Each row is a point. Each copy is the shape, with its points in the same order, turned, moved and blurred by noise. Some copies are also mirrored. Which?

Shape, 8 rows:
[[-0.58 -0.16 -0.23]
 [ 0.60  0.44  0.19]
 [-0.68 -0.14  0.47]
 [ 0.27 -0.03  0.44]
 [ 0.30  0.12  0.33]
 [-0.72  0.19 -0.20]
 [ 0.65 -0.06 -0.61]
 [ 0.47 -0.31 -0.02]]
Copy 1:
[[-0.25 -0.37 -0.36]
 [ 0.13  0.78  0.04]
 [-0.86 -0.15  0.01]
 [-0.09  0.38  0.26]
 [-0.12  0.42  0.22]
 [-0.45 -0.17 -0.62]
 [ 0.83  0.14 -0.06]
 [ 0.43  0.15  0.33]]
Copy 1 is: only turned
Copy 2, 8 rows:
[[-0.55 -0.43 -0.43]
 [ 0.40 -0.15  0.52]
 [-0.52  0.23 -0.50]
 [ 0.28  0.08 -0.08]
 [ 0.23 -0.05  0.12]
 [-0.77 -0.36 -0.17]
 [ 0.44 -1.08  0.13]
 [ 0.48 -0.44 -0.25]]
Copy 2 is: mirrored

Shape (9 x 4):
[[ 0.44  0.02  0.00 -0.41]
 [ 0.21 -0.05 -0.43 -0.24]
 [ 0.17  0.49 -0.54 -0.66]
 [-0.85 -0.54  0.55 -0.32]
 [-0.37 -0.36  0.27  0.63]
 [ 0.47 -0.36 -0.35  0.03]
 [ 0.36 -0.46 -0.14  0.40]
 [ 0.30 -0.14 -0.27  0.24]
 [ 0.14  0.15 -0.05 -0.24]]
Copy 1:
[[ 0.65  0.04  0.35  0.30]
 [ 0.05  0.38  0.08  0.31]
 [ 0.57  0.67  0.01 -0.09]
 [-0.53 -0.07  1.41 -0.02]
 [-0.55 -0.66  0.38  0.23]
 [ 0.05  0.06 -0.09  0.78]
 [-0.24 -0.31 -0.06  0.75]
 [-0.07 -0.13 -0.12  0.48]
 [ 0.33  0.10  0.20  0.13]]
Copy 1 is: mirrored
Copy 2:
[[ 0.23 -0.22 -0.33 -0.52]
 [-0.18 -0.48 -0.45 -0.17]
 [-0.29  0.00 -0.78 -0.77]
 [-0.58 -0.25  0.96 -0.42]
 [-0.12  0.06  0.48  0.46]
 [ 0.17 -0.62 -0.45  0.12]
 [ 0.33 -0.49 -0.14  0.52]
 [ 0.04 -0.27 -0.31  0.20]
 [ 0.02 -0.10 -0.19 -0.25]]
Copy 2 is: only turned
Copy 3:
[[ 0.06  0.49  0.27  0.03]
 [ 0.20  0.29  0.14  0.38]
 [ 0.45  0.60 -0.38  0.28]
 [-1.06 -0.50 -0.11 -0.29]
 [-0.13 -0.80  0.49 -0.25]
 [ 0.18  0.10  0.73  0.43]
 [ 0.13 -0.25  0.82  0.22]
 [ 0.27 -0.02  0.56  0.20]
 [ 0.22  0.29  0.08 -0.06]]
Copy 3 is: mirrored
Copy 4:
[[ 0.75  0.02  0.04 -0.15]
 [ 0.36 -0.06  0.26 -0.43]
 [ 0.43 -0.31 -0.29 -0.84]
 [-0.33 -0.59  0.38  0.80]
 [-0.52  0.45  0.61  0.38]
 [ 0.52  0.26  0.63 -0.40]
 [ 0.40  0.47  0.76 -0.12]
 [ 0.21  0.42  0.52 -0.33]
 [ 0.33 -0.04 -0.02 -0.24]]
Copy 4 is: mirrored

Shape:
[[-0.49  0.11 -0.22  0.12  0.34  0.77]
 [ 0.44  0.73 -0.40  0.16 -0.26  0.58]
 [-0.23  0.15  0.41 -0.48 -0.15  0.20]
 [ 0.64 -0.24 -0.45 -0.05 -0.66  0.26]
 [-0.18  0.11 -0.53 -0.13  0.00 -0.19]
 [-0.40 -0.16 -0.15 -0.53  0.40  0.36]
 [-0.39  0.52  0.12 -0.31  0.01  0.57]
 [ 0.59  0.71  0.59 -0.58 -0.61 -0.01]
 [ 0.28 -0.47 -0.33  0.22  0.14 -0.36]
 [ 0.47  0.26  0.50 -0.01 -0.01 -0.06]
 [-0.28 -0.45  0.63  0.16  0.04  0.13]
 [-0.15  0.63 -0.48 -0.85 -0.42 -0.10]]
Copy 1, 12 rows:
[[-0.50  0.67 -0.40 -0.32 -0.08  0.33]
 [ 0.05  0.83 -0.16  0.23 -0.14 -0.63]
 [ 0.44  0.18  0.04 -0.46  0.01  0.28]
 [ 0.01  0.46  0.75  0.22 -0.58 -0.38]
 [-0.29  0.05 -0.02 -0.50 -0.32 -0.42]
 [-0.28  0.45  0.07 -0.88 -0.01  0.27]
 [ 0.25  0.60 -0.40 -0.42  0.01  0.14]
 [ 1.15  0.20  0.21  0.02  0.19 -0.40]
 [-0.62 -0.26  0.52 -0.11 -0.10 -0.30]
 [ 0.31 -0.01  0.25  0.14  0.47 -0.13]
 [-0.10 -0.22  0.14 -0.06  0.07  0.72]
 [ 0.49  0.31 -0.09 -0.83 -0.45 -0.67]]
Copy 1 is: mirrored
Copy 2:
[[ 0.37 -0.18 -0.08 -0.39  0.12  1.00]
 [ 0.71  0.12 -0.09 -0.19 -1.00  0.41]
 [-0.35  0.15  0.30 -0.32 -0.24  0.22]
 [ 0.25 -0.61 -0.05  0.34 -0.94  0.00]
 [ 0.13  0.14 -0.23  0.44 -0.11  0.31]
 [-0.24 -0.12 -0.33 -0.33  0.22  0.50]
 [-0.08  0.25  0.13 -0.51 -0.34  0.70]
 [-0.21  0.48  0.48 -0.40 -1.09 -0.38]
 [ 0.49 -0.36 -0.13  0.50  0.09 -0.26]
 [ 0.29  0.20  0.36 -0.37 -0.33 -0.38]
 [ 0.00 -0.36  0.64 -0.28  0.34  0.06]
 [-0.45  0.59 -0.31  0.27 -0.75  0.36]]
Copy 2 is: only turned
Copy 3:
[[-0.29 -0.09 -0.35  0.22 -0.27  0.78]
 [ 0.54  0.11  0.03 -0.01 -1.01  0.44]
 [ 0.34 -0.58  0.13 -0.18  0.17  0.39]
 [ 0.45 -0.26  0.46  0.46 -0.80 -0.33]
 [-0.02 -0.23 -0.31 -0.20 -0.38 -0.24]
 [ 0.00 -0.56 -0.53  0.23  0.22  0.34]
 [ 0.18 -0.40 -0.06 -0.18 -0.27  0.78]
 [ 1.22 -0.47  0.62 -0.55 -0.30  0.26]
 [ 0.05  0.16 -0.06  0.26 -0.03 -0.59]
 [ 0.70  0.16  0.33 -0.14  0.10  0.15]
 [-0.13 -0.08  0.46  0.15  0.64  0.28]
 [ 0.46 -0.96 -0.29 -0.60 -0.72  0.03]]
Copy 3 is: only turned
Copy 4:
[[-0.45  0.44 -0.63  0.08 -0.40  0.37]
 [ 0.43  0.66 -0.37 -0.66  0.10  0.24]
 [-0.67  0.21  0.17 -0.40 -0.15 -0.17]
 [ 0.48 -0.25 -0.43 -0.75 -0.08 -0.41]
 [ 0.15  0.30 -0.09  0.16 -0.26 -0.40]
 [-0.71  0.24 -0.47  0.16 -0.15 -0.34]
 [-0.55  0.68 -0.10 -0.37 -0.21  0.12]
 [-0.14  0.32  0.64 -1.09  0.44 -0.32]
 [ 0.35 -0.48 -0.16  0.31  0.02 -0.24]
 [-0.12 -0.11  0.34 -0.40  0.44  0.13]
 [-0.63 -0.53  0.13 -0.07 -0.29  0.30]
 [-0.06  0.87  0.11 -0.40 -0.21 -0.89]]
Copy 4 is: only turned

Shape:
[[ 0.00 -0.35 -0.41 -0.33 -0.77  0.41]
 [-0.16 -0.18  0.18  0.17 -0.09 -0.61]
 [ 0.54  0.33  0.62  0.20  0.34 -0.66]
 [ 0.43 -0.13  0.28  0.36 -0.61  0.54]
 [-0.28  0.13  0.84 -0.01  0.09 -0.27]
 [-0.36  0.29 -0.27  0.08 -0.75 -0.10]
 [ 0.47  0.25 -0.08  0.50  0.55 -0.16]
 [-0.42  0.52 -0.32 -0.39  0.54  0.25]
 [-0.41  0.35  0.25  0.23  0.44 -0.27]]
Copy 1 (9 x 6):
[[-0.11  0.27 -0.85  0.04  0.14 -0.01]
 [-0.48 -0.37  0.18  0.01  0.10 -0.60]
 [ 0.19 -1.03  0.75 -0.01 -0.21 -0.54]
 [ 0.14 -0.23 -0.24  0.60  0.20  0.36]
 [-0.42 -0.43  0.63  0.14 -0.54 -0.13]
 [-0.21  0.24 -0.33  0.55 -0.11 -0.63]
 [ 0.55 -0.41  0.71  0.07  0.39 -0.45]
 [ 0.39  0.68  0.42 -0.30 -0.44 -0.51]
 [-0.11  0.03  0.84  0.03 -0.23 -0.57]]
Copy 1 is: only turned
Copy 2, 9 rows:
[[ 0.45  0.63 -0.25  0.46  0.24  0.16]
 [-0.47  0.11 -0.02 -0.32 -0.44  0.30]
 [-0.37 -0.25  0.80 -0.75 -0.30 -0.30]
 [ 0.39  0.10  0.41  0.57 -0.24 -0.29]
 [-0.01 -0.27 -0.15 -0.50 -0.70 -0.22]
 [-0.36  0.66 -0.35  0.24 -0.14 -0.30]
 [-0.52 -0.43  0.71 -0.16  0.17 -0.28]
 [-0.24 -0.39 -0.64 -0.34  0.59 -0.46]
 [-0.70 -0.37 -0.18 -0.33 -0.10 -0.34]]
Copy 2 is: mirrored

Shape, 13 rows:
[[ 0.15  0.39 -0.35 -0.02 -0.18  0.78  0.05  0.02]
 [-0.53 -0.13 -0.22  0.54  0.52 -0.03 -0.04  0.58]
 [ 0.64 -0.34 -0.25  0.10 -0.10 -0.19  0.16  0.72]
 [ 0.66 -0.27 -0.35 -0.06  0.58  0.26  0.20 -0.01]
 [-0.49 -0.04  0.18 -0.07 -0.14 -0.48 -0.38  0.01]
 [-0.50 -0.01 -0.39  0.08  0.23 -0.03 -0.37  0.05]
 [-0.32 -0.44  0.36  0.25  0.13 -0.12  0.52 -0.50]
 [ 0.97 -0.16 -0.20  0.22 -0.07 -0.37  0.21  0.71]
 [ 0.37 -0.03 -0.46  0.62  0.10  0.92 -0.66 -0.94]
 [-0.39  0.13  0.79  0.14 -0.10 -0.31  0.24  0.29]
 [-0.91  0.15  0.17  0.13  0.16 -0.83 -0.06  0.16]
 [-0.18 -0.39 -0.74  0.40  0.01  0.46 -0.24 -0.32]
 [ 0.11 -0.55  0.51 -0.16  0.11  0.14  0.02  0.51]]
Copy 1:
[[ 0.00 -0.13 -0.27  0.19 -0.36  0.50 -0.45 -0.04]
 [-0.20 -0.17 -0.15  1.01  0.12  0.29  0.82  0.00]
 [-0.02 -0.83  0.30  0.06  0.08  0.00  0.42 -0.44]
 [ 0.36 -0.25 -0.20 -0.04  0.56  0.42  0.14 -0.36]
 [-0.65  0.44  0.15  0.33 -0.08 -0.24  0.53  0.02]
 [-0.54  0.29 -0.07  0.55  0.09  0.42  0.40 -0.03]
 [ 0.39  0.66  0.15  0.75  0.28 -0.32  0.19 -0.43]
 [ 0.22 -0.98  0.46 -0.14  0.13 -0.09  0.44 -0.21]
 [-0.16  0.14 -0.11  0.50  0.87  0.61 -0.99  0.45]
 [ 0.08  0.24  0.00  0.59 -0.46 -0.69  0.59  0.07]
 [-0.40  0.64  0.27  0.70 -0.25 -0.13  1.13  0.09]
 [-0.39  0.09  0.11  0.74  0.46  0.67 -0.29 -0.22]
 [-0.08 -0.31 -0.39  0.32  0.13 -0.61  0.33 -0.52]]
Copy 1 is: mirrored
Copy 2, 13 rows:
[[-0.40 -0.16 -0.45 -0.10  0.48  0.03 -0.23 -0.46]
 [-0.05 -0.34  0.44 -0.18  0.39 -0.14  0.65  0.44]
 [ 0.84 -0.39  0.05  0.14  0.57  0.37  0.04 -0.24]
 [-0.03 -0.23  0.35  0.23  0.91  0.56 -0.39 -0.14]
 [ 0.09  0.07  0.11  0.27 -0.58  0.10  0.12  0.37]
 [-0.24 -0.36  0.20 -0.20 -0.15  0.18  0.13  0.34]
 [-0.17  0.48  0.87  0.41  0.09  0.07  0.18 -0.28]
 [ 0.95 -0.68  0.05  0.51  0.69  0.30 -0.03 -0.36]
 [-0.75 -0.44  0.35 -0.25  0.32 -0.40 -1.27 -0.28]
 [ 0.18  0.35  0.05  0.79 -0.12 -0.27  0.59  0.11]
 [-0.05 -0.08  0.37  0.47 -0.66  0.16  0.80  0.43]
 [-0.27 -0.23  0.51 -0.65  0.16  0.04 -0.42 -0.19]
 [ 0.56  0.45  0.11  0.32  0.51  0.10  0.06  0.29]]
Copy 2 is: mirrored
Copy 3, 13 rows:
[[-0.47  0.16 -0.19  0.20  0.11  0.58  0.49 -0.21]
 [-0.04  0.44 -0.34 -0.38  0.51 -0.64  0.06 -0.50]
 [ 0.27 -0.62  0.22 -0.33  0.17 -0.10  0.39 -0.80]
 [ 0.18  0.40  0.55 -0.23  0.21  0.29  0.51 -0.62]
 [-0.10 -0.07  0.05 -0.10  0.06 -0.48 -0.60  0.16]
 [-0.32  0.41  0.05 -0.37  0.41 -0.21 -0.15 -0.02]
 [ 0.55  0.42 -0.02  0.40 -0.07  0.05 -0.71 -0.50]
 [ 0.42 -0.62  0.47 -0.11  0.40 -0.16  0.68 -0.75]
 [ 0.23  0.73 -0.22 -0.30  0.49  1.14  0.30  0.53]
 [ 0.17 -0.11 -0.22  0.54 -0.26 -0.69 -0.27 -0.23]
 [-0.18  0.25  0.01  0.17  0.28 -1.05 -0.81 -0.08]
 [-0.11  0.49 -0.30 -0.44  0.52  0.63 -0.24 -0.17]
 [ 0.25  0.09  0.03 -0.27 -0.57 -0.22  0.02 -0.60]]
Copy 3 is: mirrored
